Each row is a point. Before rounding, the points of a table are all equally far from one centre. They may lie mostly on one side of it. Write the centre, to within rounding.

Points:
[[ 31  25  18]
 [ 46  27  13]
 [ 70   8 -18]
 [ 23  21  33]
 [ 62  25  10]
 [ 95   4  23]
 [ 66  19  -3]
 [ 28  12  56]]
Centre: [ 48 -33  20]

Points, 18 rows:
[[ 45   1  14   3  22 -12 -55 -38 -23 -38  23]
 [ 23 -11   4 -19  22 -39 -79 -49 -17 -27  -5]
 [ 33 -29  -6 -27  40   8 -75 -60 -19 -28 -14]
 [ 41 -20  23 -65  48   0 -43 -27  -5 -12  -2]
 [ 45 -46  36 -25  23 -28 -42 -61 -19 -53 -17]
 [ 23 -33 -14 -29  30  12 -48 -95   6 -65 -30]
 [  7  -5   2 -34  55 -10 -41 -87 -25 -48 -19]
 [ 28 -11 -28  -7  56 -15 -49 -49 -11 -60  -3]
 [ 41 -23  13   3  53 -15 -64 -45 -14 -42   7]
 [ 18 -49 -21 -62  12   5 -69  -7 -26 -49 -16]
 [ 35 -13  12 -30  21 -41 -58 -36 -23 -43 -19]
 [ 26 -24 -11 -15  35  -9 -79 -65 -17 -19  -4]
 [ 33 -44 -20 -34  18  -7 -48 -63 -39 -42   7]
 [ 33 -16  -8 -42  22  -4 -62 -50 -35 -39  -9]
 [ 45 -48  13   7  44 -12 -39 -41 -37 -46  16]
 [ 28 -49  34 -31  19  12 -86 -44 -22 -46  19]
 [ 13 -21   0 -57  29 -31 -59 -61   6 -57 -43]
 [ 19 -39  30 -30  57 -25 -49 -77 -15 -15 -23]]
Centre: [-36 -36  16  -8   7  11 -13 -26  16 -33  -4]

Points (31 x 24):
[[  0  39   2   8  14  24 -58   5 -14 -29  39   2  67 -18  20 -51 -42  -5
   -9  -8  -7 -61 -23   0]
 [ 22  28  12   1  -6  56  -1   9 -25 -47   2  37  67 -20  12 -32   5  14
  -18   0  15 -58 -32  -4]
 [ -3  25  14  28  25  70   4  37 -22 -42  11  57  31 -43  29 -53 -28  29
   12  -1 -21 -28  -5 -22]
 [ 45 -13  -3  11  24  68 -19   0 -14 -52  18  27  14 -42  11 -61 -67 -20
   15  -3 -37 -47  -4 -19]
 [ -5 -18   7  16   1  41 -48 -35   3 -65 -18  34  30 -24  44 -63 -73  35
  -26  34  -3 -33  13 -20]
 [-16  44   0  21  18  31 -33 -11 -12 -21  -2  28  62 -43   5 -25 -38 -27
    1  -5 -26 -61 -39   2]
 [ 11  15 -17  11 -21  62   0 -32 -13 -25   9  49  24 -35 -21 -26 -61  -9
   -2  16 -33 -74 -35 -11]
 [ 43   6  -6  -8 -19  37  -5  -6 -21  28 -22  34  67 -31  33 -38 -49  26
  -13  13 -40 -54   1  10]
 [ 27  18  -6  17  26  42 -47   8 -40 -42 -16  55  10 -24   8 -28 -64  -2
  -11   2  17 -47 -17 -35]
 [ 24 -17   0  28  16  73 -31  16 -22 -39  31  30  19 -36  34 -58 -39  17
  -28  11  -5 -37 -30 -32]
 [ 31  29  -5  39  16   1  -5 -12 -22 -39  24  15  42 -48   4 -73 -67  16
  -10 -26   1 -28 -12 -14]
 [ 35   1  21   9  20  57 -13  -9 -16 -26 -19  26  58 -45  10 -31 -48  19
  -42   7  10 -45  14 -21]
 [  9  13  39  32  30  61 -19  24 -10 -21   1   0  45 -48 -12 -41 -37 -14
  -31  17 -31 -34 -14 -45]
 [  6   2  -6   0  18  63 -26 -20  -2 -47   0  24  18 -19  15 -71 -41  38
  -28  -6 -41 -52 -40 -48]
 [-20  -3   9  -3   6  67 -35   8 -12  -7  -4  33  64  -9  -7 -38 -65  14
  -23  -4  -7 -41 -14 -52]
 [ -4  30   6  39   6  44 -38 -12   6 -47   9  55  58 -15  45 -51 -34  -7
  -19  13 -34 -39 -21 -46]
 [ 13  20  43  36 -14  44  -6   2  -3 -49  18  22  57 -40  69 -16 -38   4
   -6  -9  -4 -39  -6 -22]
 [ 13  33  16  -1  37  20 -10 -30 -18 -41 -58  35  35 -30  13 -37 -68   6
    1   8   8 -61   2  -9]
 [ -7  23  -3  25   4  47  -4 -20   4 -46   0  67  42 -50  19 -36 -54  -3
  -10  29 -39 -60 -24   4]
 [ -6  36 -22  33 -27  53  -6 -11 -36 -27 -13  37  65 -27  33 -31 -58  24
  -11  20  -2 -58   1 -16]
 [  7  11  -5  17   6  25 -35  10 -36 -16 -13  29  55 -36  -5 -33 -69  32
  -14  20  -3 -43 -30 -54]
 [  8   2   9   6  14   2  22  18 -42 -38 -12  22  40 -34  24 -49 -45   2
  -20   9 -28 -58 -69   0]
 [ 18  -3 -22  14   2  55 -16 -14 -13 -42  21  42  52 -74  15 -41 -51   3
    9  17   4 -36  -7 -17]
 [  7   8   9  32   1  42   9  -8 -20 -50  24   4  18 -53  10 -35 -59  29
  -24  18  -2 -66 -21 -27]
 [  6 -14  33  30  20  50 -17 -26   7 -60 -13  36  -6 -36  10 -41 -95  30
   -9  14 -31 -49 -13 -12]
 [  6  24 -18  -2  21  27   5   2  -6 -67 -13  31  47 -53  40 -51 -55   4
  -17   4   9 -24  -8 -56]
 [  9  -5  -3  21 -10  38 -26   3  20 -53 -12  32  13 -47  50 -32 -25   4
    2  14 -27 -56 -18 -43]
 [  1   4 -13  -1   5  40 -21   6   2 -86  17  17  56  -1  37 -54 -55  28
  -23  18 -18 -55   4 -44]
 [ 33  12   2   2   9  53 -20 -25 -69 -11   5  12  47 -55 -15 -44 -40  35
  -22 -26  -3 -17  -6 -18]
 [ -4   8   0   4  -5  66  -4 -32   0 -14  21  53  63 -24  33 -27 -50  14
  -28   0  -5 -53 -12 -37]
 [ 20  11   7  29   4  37 -42 -12   5 -25  10  33  35 -41  13 -64 -67  20
  -35   3  11 -44  10 -16]]
Centre: [ 11  21   0  -5   2  32  -2 -15  -6 -27   1  -3  11  24  12 -15 -40   6
   4  30 -25  39 -15  11]

Points:
[[  7  38  14 -18  -1  65 -17 -20  20  12 -57 -21 -52  25 -43  -5 -46  25
    8  43  -2  37  45 -39]
 [-49  21 -34 -19 -50  48 -15   1 -11   9  10 -40 -30  31  -5  -3 -33   4
   45 -20 -12  63  63 -72]
 [-36 -18   2   4   1  41 -20 -28   6 -26 -35 -19 -38   1 -35  38 -12  33
   -5  18  52  64  68 -51]
 [ -4   5  33  10 -37  27 -83  -2 -25  14 -43 -22   1  30  21 -27 -46  25
   23  28  35  76  66 -19]
 [-27  16 -26  24 -41  35   7 -38  -1  40 -18 -32   4 -48  35  23 -64  21
   -3  -1  -8  22  65 -33]
 [-25   2  53  31 -29  33 -34 -27  12   3 -68 -45 -24 -14 -19  -1 -46  37
  -15  34   2  27  86 -59]
 [-29  16   3 -30 -47  38 -20 -35   9   1 -49 -10 -46  -1 -22  -3 -40  34
   64  16  24  78  56 -62]
 [-33  19   2  45 -26  27 -80 -14 -13  22 -45  12   1  31 -19   6  13  12
   23  18   3  59  56 -51]
 [-27  15  39   4 -27  24 -50   5  19  15 -25   2 -36  28  12  36 -28  37
   27 -32 -26  14  55 -45]
 [ 11  -2  -3   0   0  35 -44  13 -25   5 -55  -3 -31  -8  18 -29 -52  31
   15  -5  18  65  94 -57]
 [  2  11  10  55 -24  -7 -58  11  -9 -18  -4  -9 -34  13 -65 -25 -42  55
   18   5  -2  39  64 -64]
 [-19  21   1   0 -28  24 -57 -40 -12  15  18 -25 -53  32 -19 -51 -84  13
    6  16   3  41  46 -46]
 [-20   4  16  43  -4  46 -40   7 -18   1 -50   0  -6   7 -22 -11 -46  70
  -13   6  -6  11  89 -66]
 [-32   6  -5   2 -46  24 -43 -46   7  36 -36 -42 -28   8 -25 -16 -61  -6
    4  32   1  60  48 -79]
 [-39  53  38 -26 -20  33 -75  -8  36  -2  -8   9   3  21  -5  -6 -42  -1
   30   9 -13  29  71 -69]
 [  8 -31   4  -8 -38  59 -19 -40  19  -8 -31 -36   2  28  -6  54 -33  25
   21  13   7   1  67 -50]
 [-33  30   7  15  10  55 -30 -14 -23   5 -24   2 -51  35 -35 -22 -35  33
    2  37  18  31  92 -50]
 [ -2   3 -13 -11 -66  45 -37 -38  19  19 -30 -21 -19 -12   1   9 -47 -25
    7   5  44   1   4 -70]
 [-22   6  -1  40 -28  33 -38 -53 -14  27 -25 -25 -28  28 -41  28 -41  20
   49  -7 -21  12  70 -42]
 [-28   5  -7  40 -23  57 -61 -21  23 -27 -50 -16  11  -3 -15  18 -40  27
   27  13   5  61  28 -78]
 [ 18  49  -1  15  -4  47 -30 -27 -16  10 -40 -12 -12 -23   2  13 -23  20
   32  25  51  17  95 -69]
 [-23 -15  -4  38 -54  56 -21  -4  32   9  -8  26 -33  21 -22 -24  16  25
   72   6  19  14  61 -56]
 [-16 -33   0   7 -18  17 -44 -39  26 -20 -68  -2 -11  24   0 -11   0  31
   -6  40  20   7  88 -29]
 [ -8  19 -21   5   1  54 -87   7 -18 -23  -9  -8 -43  11 -10 -10 -33  17
   26  39  20   1  52 -60]
 [  4  20  20   3 -24   5 -62 -33 -15  -7 -47 -32 -40   9   8  31 -38  13
   -5  -3  16  66  40 -55]
 [-25  14 -15  18 -43  62 -45 -16  25 -12  -2  -4 -29 -10 -10 -17 -36   0
   22  21   9  51  76 -93]
 [-14  -7   0  17  -3  40 -51 -30  22   9 -43 -11 -35  17 -40  39 -25  -7
   23  35  -1  32  72 -33]]
Centre: [-18   0  26  -7  -8  19  -2  -6 -17  -3  -3 -27  19 -18 -18 -34  -6  13
  25   6   4  21  25 -24]
